Each point is reached from the start by the listed moves, each made once or not at all, plus a little noise. Is the number of moves made odd or even? Then give how often each move was made.

Moves:
(1): [ 91  32 -33  -4 -13 -21]
(2): [-21  85   5  51  33 -62]
(3): [ 18  16 119  58  41  14]
Start: [  3  50 -26  49 -13   2]
Points:
[ -3  38 -38  50  -7   1] => even (0, 0, 0)

Moves:
(1): [ 37 -15 -10 -14  -8 -30 -11   4  29  -3]
(2): [ -3  50 -19  -5  11  -7 -49  18   3   5]
(3): [ -4  14  43  -6   0 -15   1  -7  12   6]
(4): [ 31  14   8  56 -16  13   1  -7 -15  20]
(5): [ 23  14  -4   8  50 -19  25  20  10 -13]
(6): [ 20   0  23 -31   4  29 -11  19   7 -15]
(7): [  3  17 -11 -17 -11  11  29  16   2  20]
(8): [ -9  -9  12   1 -15 -17  -5  54  20  -9]
(9): [-20   5  -5  19  -4  16   7   8  52 -10]
Start: [-10 -30   9 -17 -22 -10  -1  -1   0  -8]
Points:
[ 58  41  43 -81   5 -59 -21 121  85 -16] => odd (1, 1, 1, 0, 1, 1, 1, 1, 0)
[ 98  35  10  -2  17 -24 -47  52  35  -9] => odd (1, 1, 0, 1, 1, 1, 0, 0, 0)
[-20 -21  14   9   8 -32  28  80  85 -43] => odd (0, 0, 0, 0, 1, 0, 0, 1, 1)
[-10  40  -4 -52 -22  39 -26  59  64 -11] => even (0, 1, 0, 0, 0, 1, 1, 0, 1)
[-14 -17  51 -23 -19 -24  -2  -7  12  -4] => odd (0, 0, 1, 0, 0, 0, 0, 0, 0)

Moves:
(1): [ 36   9  14  -8   1   4   0   3  -6  -7 -13 -18   2 -18  -4   7   0  -2
 -20   5  14]
(2): [ -7  30 -13   9  -1   0  -2  -5   3   6   5  -9  -2  -9   1   6   8  -1
  -5   2   4]
(3): [ -5  23  44  -4   3   3   2  11   3 -15  -7  19   1   6  11  -5 -15  17
 -22  -1  -9]
(4): [  0 -13  -8  23   6   3  22  21  -7  -9  -5  12   1  16   3 -10  -8  -1
 -11 -13  -1]
(5): [  9   0  -2  -3  42   4   6  26  18  -1  12  19   1  -9  15   2   6   3
   8 -14   2]
(6): [-6  8 -7 -9 -9 37 11  2 -4 -7 -1  8  2  4  2  6  3 -6  8 -8 10]
(7): [-11   5   7 -21   2 -12  40  -2  -2   9  25   1 -14 -16   3 -19   7 -11
  -4 -17  -8]
(8): [  0  17   2 -12 -30 -10   0  34   4   1  -3   2  -5 -12   3   0  19  -7
  -5  10  -5]
(9): [ 10  -4  -4  10 -10 -17   3  -7  30 -10   7   3  -3   3   9 -20   2  13
   2   2   4]
(10): [  3  -4  -4  -5   0  -3  -7 -15   6  31   3   2   3  15  -5 -18   2 -15
   1   3   6]
(11): [  0 -11  -8  10  -7  -2  -9  -3   4 -10  23  12   4  20   8   2  18 -15
  -8   6  -7]
(12): [ 10  -1  -9  -7  -7 -13   2  -7 -11   1  -8  30  -3   7  -7   6  -4   7
  -8  -3   1]
(13): [ -6  -2  -9 -23  -4 -14  16  -1   2  -4 -13  -1  41  11 -10   2   2  -1
   2  -1   6]
(14): [ -5   8   3   0   9  -5  18  14  -9  -9 -11   1 -11  35  13   2  17  -2
   8  11   7]
(15): [ -4  13  -8 -15   1  -3  12   9 -24   5   3   5  -1 -19  48 -10   4  -4
 -14   4   6]
(16): [  8 -13   5   4   1  -4   4   3   8   9 -13   4  -1   0   1  27  -7   4
  -9  -6  10]
(17): [ -9  -2   4   1   8   7  -3  -9   6   4 -18   0   4 -10   1  -8  28   5
  -1  -1  -8]
(18): [  1   2  10   2  -4   8  10   3 -17  14   5 -15  10  11 -16  -4  10  55
  -5  11   2]
Start: [  7  26  34 -16   4 -13  -9  -7 -37 -15  -6  26   0  15  26 -14  24   1
 -16   4 -19]
Points:
[-12  96  54 -63  47 -59  81  38 -14 -31  14  66  14  17 121 -58  56  19
 -40  -7  -3] => even (0, 1, 1, 0, 1, 0, 1, 0, 1, 0, 0, 0, 1, 1, 1, 0, 0, 0)
[  0  28  16 -42 -33 -11  68  41 -65 -15  -5  99 -14   4  92 -18  87 -24
 -67 -26 -21] => odd (0, 0, 0, 1, 0, 1, 1, 1, 0, 0, 1, 1, 0, 0, 1, 1, 1, 0)
[ 51  59  55   1  -6   2  25  -8 -10 -13 -54  79   4  31  42 -19  35  21
 -82 -16  11] => even (1, 1, 1, 1, 0, 1, 0, 0, 1, 1, 0, 1, 0, 0, 0, 1, 1, 0)
[ 55  17  32   6  24  27  32  39 -17 -43  24  50  17  44  44 -31  58  49
 -39  -8   4] => odd (1, 0, 0, 1, 1, 1, 0, 0, 1, 0, 1, 0, 0, 0, 0, 0, 0, 1)
[ 39  46  33 -55 -36 -14  93  56 -97  14   2  70 -11  57  74 -21  85   3
 -86   6  19] => even (1, 0, 0, 1, 0, 1, 1, 1, 0, 1, 1, 1, 0, 1, 1, 1, 0, 1)
[ 42  62  25 -29 -27 -39  47  29 -32  24 -51  13  46   7  57 -44  90  43
 -84  17  17] => odd (1, 1, 0, 1, 0, 0, 0, 1, 1, 1, 0, 0, 1, 0, 1, 1, 1, 1)
[ 38  52  57 -55  13   5  71  74 -45 -17  17  38 -10  28  51   7  99  20
 -43   3   6] => odd (1, 0, 0, 0, 1, 1, 1, 1, 0, 0, 1, 0, 0, 1, 0, 1, 0, 1)
[ 37  26  20 -66  42  -4  75  11 -35  -2 -23  81  37  16  25 -48  61 -21
 -41 -45   4] => odd (1, 0, 0, 1, 1, 1, 1, 0, 0, 1, 0, 1, 1, 0, 0, 0, 1, 0)
[ -7  26  35 -49 -10 -52  92  60 -41 -16 -28  45  10  53  39 -10  58 -17
 -33 -12 -10] => even (0, 0, 0, 1, 0, 0, 1, 1, 0, 0, 0, 0, 1, 1, 0, 1, 0, 0)

Moves:
(1): [  4   3  -6   1   9 -18  -5  -2  -8  -2  -3 -10   4   4  -5  -8  -3  -1
 -15  -3   2  -4   5  -5]
(2): [ -6   5  -5   4  -1   3 -24  -9   2 -12  -1  -4  21   4  -3  -4 -10  -6
   0  -5  -5  -8   6 -11]
(3): [  0   5 -12  -5   4  -1 -15   3  -5   4  -1  -2  -2   2   2   1   8   4
  11  -3   6  15  -1   2]
(4): [ -9  -5   2   0  26 -12  18   2  -5   7  -2  -1  -2  -5   9  -6  10   2
  13  -9   9  -3 -12 -28]
(5): [ -7  12  13 -12  -9   8  -4 -13   5   3 -16   5   6   8  -2  -5   3  -6
  -4   9 -15   0  22  12]
(6): [ -7  10  -9  10  -4   0  -1  -5   6   9  -8 -15  13  -3   3   1 -10  -3
  -9   2   1 -14  -1  -3]
(7): [  2  -9 -16  -7   0   5   3 -13  21 -14  -9  -9   8   3  -3  -1  -3  -1
  -1  -3  -3  13   5   3]
(8): [-13  -4   9  -7  -1  -6  -8  -2 -12   9  14   3  -3   0  -2  -4   2 -15
  -1   3  -8  -2 -12  18]
(9): [ -5  -7   1  -3   1   6  -4  -2 -16  -4   5  -1  -8   3  -2 -12  11   1
  -5  -5   6   8   5 -13]
(10): [ -9   8  -4   2  -1  -3  -4  -6   5  -8  -1   6   4  -1  -6   3   7   1
 -10  -9  19  -6  -3   5]
(11): [  2   2  -5  -4  13  -3   2   6  -8   8 -11   8  11  22  13  16  -2 -11
   5  -1  -6  -4  -5 -14]
(12): [  9 -10 -10 -23   0   6 -18  -2  -6   3   4  15   4   0 -18   3 -10  -9
 -27   4  -5  13   1  -9]
(13): [ -4   6 -10  12  -9  -6   6  20   6  -7  -7   2   6 -19  10 -18   6   3
 -13 -15  13   5   9   2]
(14): [13  1 -7  3 -1 10  0  1  1  3  7 11 12  0 -5 -3 10  0 -2 -5 -2 -6  1  3]
(15): [ -3   4  -2  -1  -2  -5 -10   6   6   3   9   5  -2  10   1 -13   3  12
  -2  -5  15  15 -11  -5]
(16): [ -6  -8  24   9  -1 -14   0   7   2  14  -3  -6  -8   3  10   2  11  -1
   4  14  -2  -8  -8  -6]
(17): [ -3  -3  10   6  -3  -2  -7  16  -1   5 -18  -5  25  -2   8   4 -13  15
   3  -3  21   5  -6  15]
(18): [ -7 -13   6   3   0  -5  -1  -6  12   6   1  -2 -12  -6  10  10  -2  24
   1   2  -6   4  18   4]
(19): [  3  -7  -4   8   9  15 -10  10  10  -3  -8   0  10   1   0 -11 -12  -4
   5   5   1 -25   5   5]
(20): [ -9  -4 -16  -9  -8   2  -1  12   3  -7   7  -2   1   8  -8   5   6  17
   8  -3  -2  10  -6  -4]
(21): [ 0  8 15 -6 -5 -3 -3 10  0 16 11  3  2 14  1  9 -1 -8 10 14  5 15 15  3]
(22): [  3  -2   0   7 -23   3 -15  -1  -4   9   0  -3 -13 -13 -12   8  -2  -5
  -2 -29   4  -6  14   9]
(23): [ -5   6  -1   7   0   5  -2  -1   6   0  -5   8  -4  13 -14   7   9   5
  -2  -4 -10  25  22   9]
(24): [ -2  -9 -11  15  -4 -13   5  -9  -4  -8   0   1 -11   0  -5 -11 -10  11
  10  13   8   6   2 -14]
Start: [-13  10 -23  -2  29  19 -11  -2   5   6  31  -2   0  -2 -13  13  -4  -4
   6  -4  -3  -9  -6   8]
Points:
[-23 -24 -28  43   0  30 -45  31   4  16  17   0   5   8 -39   0   7  38
  23 -22  20   0  22  12] => odd (0, 0, 0, 0, 0, 0, 0, 0, 1, 0, 0, 0, 0, 1, 0, 1, 1, 0, 1, 1, 0, 1, 1, 1)
[-51 -19 -26 -50  23  15 -83  -3  19  24  -2  -3  52  41  -6  38 -17   6
   5  10 -27  29   9  19] => odd (0, 1, 1, 0, 1, 0, 1, 1, 0, 0, 1, 1, 0, 0, 0, 1, 1, 1, 0, 1, 0, 0, 0, 0)
[-22  17 -32  14  10  -1 -48  23 -10  18  12   8   7  28  -9 -30 -12 -13
  -7 -22  30   3  53 -12] => even (1, 0, 0, 0, 1, 0, 0, 0, 1, 0, 1, 0, 1, 0, 1, 0, 0, 0, 1, 0, 1, 1, 0, 1)
[ -45    5  -68    7   -8   37 -121  -36   50   16   -3   13   58   11
  -60   -4  -37   18  -21  -34   20   22   55   55] => even (0, 1, 1, 0, 1, 1, 1, 1, 0, 1, 0, 1, 0, 1, 1, 0, 1, 1, 1, 0, 0, 1, 1, 1)
[-52 -13   7  -4  48  18 -69   9  35  31  -4 -23  39  33  21 -12   1  28
  39   8  32  21  30  -8] => even (0, 1, 1, 1, 1, 0, 1, 0, 1, 0, 0, 0, 0, 0, 1, 1, 1, 1, 1, 0, 1, 0, 0, 0)
[-64  -3 -45 -11   8   5 -89   2  32  33  29  -4  43  10 -35 -30  12  -4
 -46 -46  24  -6  44 -11] => odd (1, 1, 0, 1, 1, 1, 1, 1, 1, 1, 0, 1, 1, 1, 1, 1, 0, 1, 1, 1, 1, 1, 0, 0)

Moves:
(1): [-22  29   5  -3   0  -8 -15  -6  -7  -4  -3  -1 -15  -6  31  -5   3 -15
 -22 -26   2  12   1  18]
(2): [  0  13   5   2   1  23  -4 -21  29  -6   9  21 -10  15  22  15 -19  -6
   5   6 -10  -3   1 -25]
(3): [-17   5  31   7  -5  27   0   4 -14 -20 -21 -12 -23  -1   1  -4  -3   2
  21   7 -16   3  15 -18]
(4): [  1  11  -1   6  14  -3 -14  12 -23  10 -15   4  -7  -6  26   0  18  22
  -7  -9  -1 -16 -25 -10]
(5): [ 25   4 -14 -11  12  14  11  15   7  10   6 -11 -16   1  37   3 -13  -9
   0   4 -33 -10  12  24]
(6): [-11 -15 -25   5 -13  13   2 -30 -21  12  -9  -1   1   2   5  -4  -3 -10
  25   0  -7  -2   8 -15]
(7): [-16  -3  -1  -1   8   2  13   6 -27   5   6  20 -12  -7  -8 -13   5  -9
  18   1  21  -4   8  10]
(8): [  5  -4   7  -8  20   3   7   9  -7  -3  15 -11  -5   6  -3  18 -12   9
 -16  -6 -30   2  27 -17]
(9): [  8  14  24  17   4  27   7  -6   8 -14  -6 -12  23   6  -1  -6   0 -18
   7  -5   0 -28   4   6]
(10): [ -5  22  -3   3  -6  -1  12   6   6   1   5  -7  -4 -13   6  -2 -25  -7
 -18  10  -2  11  12   1]
(11): [-24   4 -10   6  24  14  18  -3  19   3  14   6  23  13  -2  -5  -1   7
   4 -12 -17   8 -14 -11]
(12): [ -7  -2  -3  -8 -14 -17   3 -13   4   1  -1   3  12  19   6   3   1 -10
   7  13   8 -10   0   1]
(13): [  0  14  11  -3   2   4   5 -15   3  25   3 -18   9  -1 -15  -1 -11  12
  -1  -6  -9  12  -7   4]
(14): [  7  15  -2   1 -24  14   7  14  -8  -4  16   4   4  13   1   8  22  -7
   8   0 -11   5 -23  -7]
(15): [ 15   2  10 -11 -12   5 -11  -3  -3  -7   2  -2   2  -3   8 -12  14   8
   0   1  -8  14   4 -21]
(16): [  7 -14  15   9  -2 -22  -9 -10  14 -11  11  -9  -3 -19   3  -7  -5   5
  -3   1   7 -13  -5 -16]
(17): [  0   9  -1  -5   7 -18 -17 -23   3  -6   6 -30   0  10  -5  11 -12  27
  -5 -12  16 -12   1  -7]
(18): [  4 -27   3  10 -11  -1  14   5   0  28   6   3   0  16  15  12   2  17
   2  11   3  -3   6  -8]
(19): [ -6 -11  -7  20   1 -27  -4  28 -22  -7  -6  26  -9  -5   1   8  -4  32
  12 -21  -3   8  -5  -1]
(20): [ -6  11   5   3 -15 -13  -9  -3   9 -13   5   9  -8  -8   1   7  21  12
  -9  24  -3 -19   8   1]
(21): [ 14  -3 -13 -14  -2  -5 -42   4  -4  20   6 -20   4  15  -7  -9   3  12
  20 -17  -7  -1  10 -16]
(22): [ -6 -15  12  16   8  -9   5  12 -18  37   5 -29  22  -8  17  21  13   3
   8  31  11  24 -11  13]
(23): [ 18  22  -4  11  11 -29  11  -2 -16   2   7 -11  -7  26 -27  -8   7  -7
   3  -7   3  -3  21  12]
(24): [ -9   4   2   7   8  -2  -7  -5 -17  -3   3   5   4  11 -15 -18  -8  -2
  -2  -2  -5   1   2  13]
Start: [  8  22   4  19  18  59  -9  -9  -4  -5   4 -35   0 -13  15   6  12  -1
   0 -21  -6  12  -9 -15]
Points:
[  16   23   51   37   21   32   -3   15  -42   19   37 -121   -6    2
   58   68  -11   67   32   -8  -68   22   -2  -40] => even (0, 0, 1, 0, 1, 0, 0, 1, 0, 0, 0, 1, 1, 1, 0, 1, 1, 0, 1, 0, 0, 1, 0, 0)
[-13  82  16  49   9  56  43 -16 -13 -22  44 -19  33  50 -17 -10  69 -35
  37  -8  -7 -38 -11  -2] => odd (0, 0, 0, 0, 0, 0, 1, 0, 1, 0, 1, 1, 0, 1, 0, 0, 0, 0, 0, 1, 0, 0, 1, 0)
[   3  -15   28   75   23    8  -54  -39  -62   28   35  -47  -12   -2
   91   58   14  116    9    1  -35   -6    2 -108] => even (0, 1, 0, 1, 0, 1, 0, 1, 0, 0, 0, 0, 0, 0, 1, 1, 1, 1, 1, 1, 0, 1, 0, 1)
[-28  45 -15  24  16 107   5  -9 -56  26  59 -79 -31  44  40  10 -18  43
  49 -15 -95  -9  63 -66] => odd (0, 0, 1, 0, 1, 1, 1, 1, 0, 1, 1, 0, 0, 1, 0, 0, 1, 1, 0, 1, 1, 0, 0, 1)
